Each row of a before or after table is a point. One or more steps were done to the points. Then noise was added and the rows were shuffled. The steps act on how far a point lies along the listed directions, d1 being the first. Name the steps. A step turns or swaps two directions, mirrors them in a line or flattens them onto one, adds a multiple of one to another, or multiplies one. Angles are multiples of 10 degrees, from the lower direction toward the higher: turns from -170 to 170, lines from 10 to 170 but not 90. Use the fewest steps. Two steps may share a direction if one is a turn and the other turns, adds or multiplies; they go together, in the order done. Otherwise the lowest direction goes first.
In the rows, zero is written as 128.

Directions:
(1): [ 74 143]
(2): [143 182]
Before (10 x 2):
[[183  89]
 [217 154]
 [167 101]
 [165 166]
 [146 116]
 [119 124]
 [144 145]
 [127 151]
 [197 148]
 [143 143]]
After, 10 rows:
[[145 111]
 [147 153]
 [164  92]
 [131 162]
 [178  76]
 [173 193]
 [204 170]
 [117 120]
 [148 157]
 [225 184]]
Steps: multiply d2 by 1.6

Directions:
(1): [116 151 187 169 150  72]
(2): [166 168 130 176 157 185]
(3): [215 125 144 101 115 100]
(4): [117 153 158  61 184 145]
Before:
[[100  94  64 159  83 175]
 [132  59 115 167  61 115]
 [121 126  63 169  79 168]
 [ 99 129 149 160 129 118]
 [102 110  60  89 104 131]
 [194 107 124 102 106 156]
 [182 129 133  89 127 133]
 [ 85 142 104 153 165 197]
 [ 80 138 172  88 143  74]
 [119  93 125  88 103  75]]
After, 10 rows:
[[ 72 165 170 201 191 132]
 [ 96 141 175 178 141  92]
 [189 106  78  51 108 185]
 [135  59 110 164  60 121]
 [ 84 116 108 191 103 131]
 [ 79 143 181  95 148  64]
 [205  83  72  62  89 205]
 [ 94 117  78 102 112 116]
 [125  88 106  73  94  93]
 [114 136  93 189  88 141]]
Steps: add -1.5 times d3 to d1

Directions:
(1): [120 171 171  68 147 122  52 154 135]
(2): [113  60 139  49 124 170 160 139 140]
(3): [177  78  66 131 123 111  71 163 155]
Before (11 x 9):
[[175 165 102 151 133  97  26 157 129]
 [146  78 102 101 113 141 168 132 129]
 [156 111 118  63 152 136  89 152 152]
 [167 152 105 172 146  79  63 166 136]
 [191 110  85 142 104  99  77 162 134]
 [ 98  78 139  52 120 156 142 132 137]
 [139 130 131  99 140 127  91 168 157]
 [138 123 161  84 104 128  90 147 126]
 [168  52  84  97 132 141 121 140 130]
 [164 102  75 135 139  94  30 164 166]
 [136 178 132 194 134  98 102 131  96]]
After, 11 rows:
[[149  58 102  66 113 148 151 147 138]
 [131 123 151  35 155 151 106 145 145]
 [121 129 179  75 105 140 116 136 119]
 [138 160 127 111 153  91   8 161 156]
 [155 209 133 185 155  64  43 158 125]
 [178 153 119 123 116  93  46 165 129]
 [142 208 124 234 136  78  91 123  90]
 [158  52 108  46 140 152  98 153 135]
 [ 88  47 148  15 117 180 167 133 139]
 [154 230 141 163 144  85  19 144 114]
 [119 148 158  87 143 136 107 159 149]]
Steps: turn d1 and d3 by -40 degrees; multiply d2 by 1.6

Directions:
(1): [216  87  78  62 139 109 131 147 126  75 118 172 115 144]
(2): [ 86  52 150  68 171 173 161  71  99 123 135  99 146 146]
(3): [111 165  60 119 130 223 114 145 146  93 167  94  83 131]
Before:
[[139 150 116 132 125 121 119 143 138 122 135 141 122 126]
 [128 112 138 118 138 139 133 117 123 129 129 127 132 127]
 [104 158 123 157 125 143 121 135 140 136 138 115 124 121]
 [123 126 137 139 128 123 130 125 125 128 124 127 128 127]
 [106 120 126 111 135 147 139 116 128 128 136 113 127 130]
 [107 127 110 117 143 164 133 114 124 121 138 111 118 135]
 [120 110 137 114 134 128 135 123 117 131 125 127 132 133]
 [122 126 120 124 126 139 130 130 125 117 137 123 120 132]
 [128 129 121 118 126 135 121 132 128 118 136 126 119 132]
 [130 124 128 119 133 140 128 125 121 126 122 123 118 132]
 [113 117 134 121 134 140 139 116 120 126 128 129 132 139]
 [101 173 133 183 109 137 112 141 139 143 144 116 109 118]
 [141 144 130 142 120 110 126 141 123 128 131 135 127 120]]
After (13 x 14):
[[114  83 148  97 153 153 147  98 112 128 130 117 139 134]
 [122 130 129 138 129 133 129 128 128 125 127 124 125 127]
 [ 87  95 116  89 164 192 147  89 113 116 144  94 123 143]
 [129 124 128 118 127 128 124 130 126 123 132 129 124 132]
 [ 85  88 129  83 156 178 154  91 117 122 142  95 131 138]
 [158 175 120 166 101  90 112 165 135 131 128 148 119 112]
 [160 179 114 160 107  90 106 166 149 128 127 158 119 117]
 [118 249  73 218  81 168  79 191 171 124 166 113  68 108]
 [119 116 124 118 130 140 133 124 121 117 135 120 123 134]
 [ 95  89 139  97 151 163 151  94 109 122 132 115 136 147]
 [109 197  89 170 113 169 105 160 156 122 153 108  99 117]
 [106  82 147  93 150 142 147 102 106 131 127 118 139 139]
 [124 109 136 109 140 141 133 114 115 127 120 119 124 135]]
Steps: add -1.5 times d1 to d3; multiply d2 by 3

Directions:
(1): [121 141 202 146 139 134 230 167 137 117 153  61 166 102  66 123  98 165
 119 134]
(2): [111 108 145  88  44 112  95 103 174 132 127  57 139 114 180  38 103 159
 142 139]
(3): [ 75  98 119 193  99 170 174 152 104  86 123 121 154 139 207 116 118  43
  89 129]
(4): [ 97 198 100  99 177 116  90 189 153  69 162 137 176  99 159 123 133 136
 130 212]
(5): [159  83 190 155 151 148  65 138 128 178 102  98 191 136 160 171 171 158
  63 163]
Before (9 x 20):
[[204  68 170 108  43 122 170  56 121 178 146  86  87 142  60  94 110 160
  171  76]
 [168 121 129  85 153 103  73 107 144 163 132 118 137 141 139 153 143 165
  115 142]
 [ 96 205 106  68 131 108 128 174 179  83 173 120 122 109 131  76  78 160
  189 180]
 [ 62 128  98 178 116 146 120 164 156  53 138 103 181 125 222  84 122  75
  110 196]
 [155 106 148  67  67 100  67 103 162 144 121  40 132 103 128  72  98 222
  160 119]
 [ 92 146 109 173 157 162 106 171 106  72 135 143 180 144 195 155 142  87
   98 203]
 [169 121 190 110 105 111 130 101 182 174 106  11 149 103  83  80 126 212
  123 137]
 [170 196 103 100 182  97 154 124 132 111 146 171 125  92  84 174 126 154
  140 123]
 [144 136 110  66 156  93  46 133 142 119 129 117 139 106 124 128 147 182
  119 173]]
After, 9 rows:
[[167 126 131  84 153 100  71 106 145 166 133 121 136 142 137 152 140 168
  115 142]
 [171 114 149  48  76  90  53  95 166 153 121  41 127 102 106  78 103 249
  168 119]
 [211  75 175  98  49 116 165  54 123 183 147  87  87 141  52  95 110 170
  174  75]
 [150 137 111  62 158  90  44 128 145 123 129 116 138 103 120 129 149 188
  122 174]
 [ 65 132  99 172 122 143 115 161 157  55 137 104 179 124 214  85 123  83
  112 197]
 [162 193 102 110 181 103 160 127 127 106 148 169 125  91  93 177 125 145
  136 125]
 [181 127 191  97 111 102 123  96 187 181 106  13 143 102  68  82 126 228
  132 139]
 [ 99 208 107  59 134 102 123 172 184  88 173 122 119 111 125  76  78 170
  191 179]
 [ 87 143 109 178 153 163 111 172 106  67 136 140 182 143 201 155 140  81
   98 201]]
Steps: add -0.3 times d2 to d3
